Every row gives one point. Each copy is the shape, with its points in the same order, turned, moved and blurred by noise. Some copies are also mirrored. Which?

Shape (7 x 2)
[[ 53 -21]
 [ 87 -47]
 [-23  54]
 [ 24   9]
 [ 11 -13]
 [-46 -21]
 [-28 -53]]
Copy 1 (7 x 2)
[[ -54   53]
 [-109   50]
 [  48   36]
 [ -12   47]
 [ -25   29]
 [  -2  -35]
 [ -32  -42]]
Copy 1 is: mirrored
Copy 2 (7 x 2)
[[-55   5]
 [-97  14]
 [ 43 -33]
 [-17  -9]
 [-19  15]
 [ 35  47]
 [  3  68]]
Copy 2 is: only turned
Copy 3 (7 x 2)
[[ 26  54]
 [ 50  95]
 [-47 -25]
 [  1  28]
 [ 16  13]
 [ 35 -42]
 [ 61 -24]]
Copy 3 is: only turned

Shape (7 x 4)
[[-45  23 -40  15]
 [ 46 -69  16 -30]
 [ 29  -6 -83 -75]
 [ 23 -14  31  15]
 [  1 -53  32  21]
 [-43  34  40 -75]
 [-17  38 -37  44]]
Copy 1 (7 x 4)
[[ 40 -73   5 -31]
 [ 25  59  14  48]
 [ 92   5 -85  16]
 [-18   5  20  18]
 [  5  18  56  16]
 [ 32 -78 -31  88]
 [ 10 -56  -2 -55]]
Copy 1 is: mirrored
Copy 2 (7 x 4)
[[ 20 -33 -68  29]
 [  0  48  38 -56]
 [-26  13 -82 -94]
 [ -2  10  26   6]
 [ 27  11  23  14]
 [ -6 -96   5 -56]
 [-19 -17 -60  44]]
Copy 2 is: only turned
Copy 3 (7 x 4)
[[  8 -42 -59 -56]
 [ 58 -28  53  38]
 [ 25  -3  73 -84]
 [  9 -16 -12  38]
 [ 48 -50 -10  38]
 [-67 -75  21 -14]
 [ 14   1 -72 -38]]
Copy 3 is: only turned

Shape (9 x 6)
[[   8 -103   14  -54    5   36]
 [  21  -13   55   16  -15   20]
 [  17    7   21  -65   73  -62]
 [  34   26  -37  -15  -49  -41]
 [ -40    3   15   51  -26   90]
 [   9  -20  -39  -30   63  -52]
 [  28  -28  -43   25   60    6]
 [  28    2  -42   12  -17   67]
 [ -35   -5   76   31  -10   -3]]
Copy 1 (9 x 6)
[[ 47 -20 -89  41  51 -71]
 [ 34  32 -43  12 -37 -23]
 [-99 -29 -39  16   2 -36]
 [-15  49  55  28  23 -48]
 [114 -19   1   2 -44   7]
 [-57 -31 -17 -14  56 -29]
 [  5 -29 -17 -62  31 -37]
 [ 69 -14  22 -18   0 -65]
 [ 27  22 -49  31 -34  42]]
Copy 1 is: mirrored
Copy 2 (9 x 6)
[[  37   28  -54   35 -121  -62]
 [  28   29  -37   46   -2  -21]
 [ -92  -26  -20   52  -45  -76]
 [ -21  -29  -61  -50   11  -45]
 [  79   20   11   13  -19   52]
 [ -68   -4    7  -14  -55  -75]
 [ -42   52   12  -27  -52  -33]
 [  13   34  -39  -41  -42   30]
 [  44   -8   14   66    8  -28]]
Copy 2 is: only turned
Copy 3 (9 x 6)
[[ 28  17  54 -61 111 -19]
 [-16 -23 -38 -46  45 -12]
 [-12 -40  79 -90 -16  49]
 [-34 -26  36  44  -3   6]
 [ 18  62 -80 -15  40  -6]
 [ 14 -15  74 -38  19  76]
 [  6   7  16 -21  58  94]
 [-36  54 -13  12  61  26]
 [ 34 -31 -52 -55   8 -22]]
Copy 3 is: mirrored
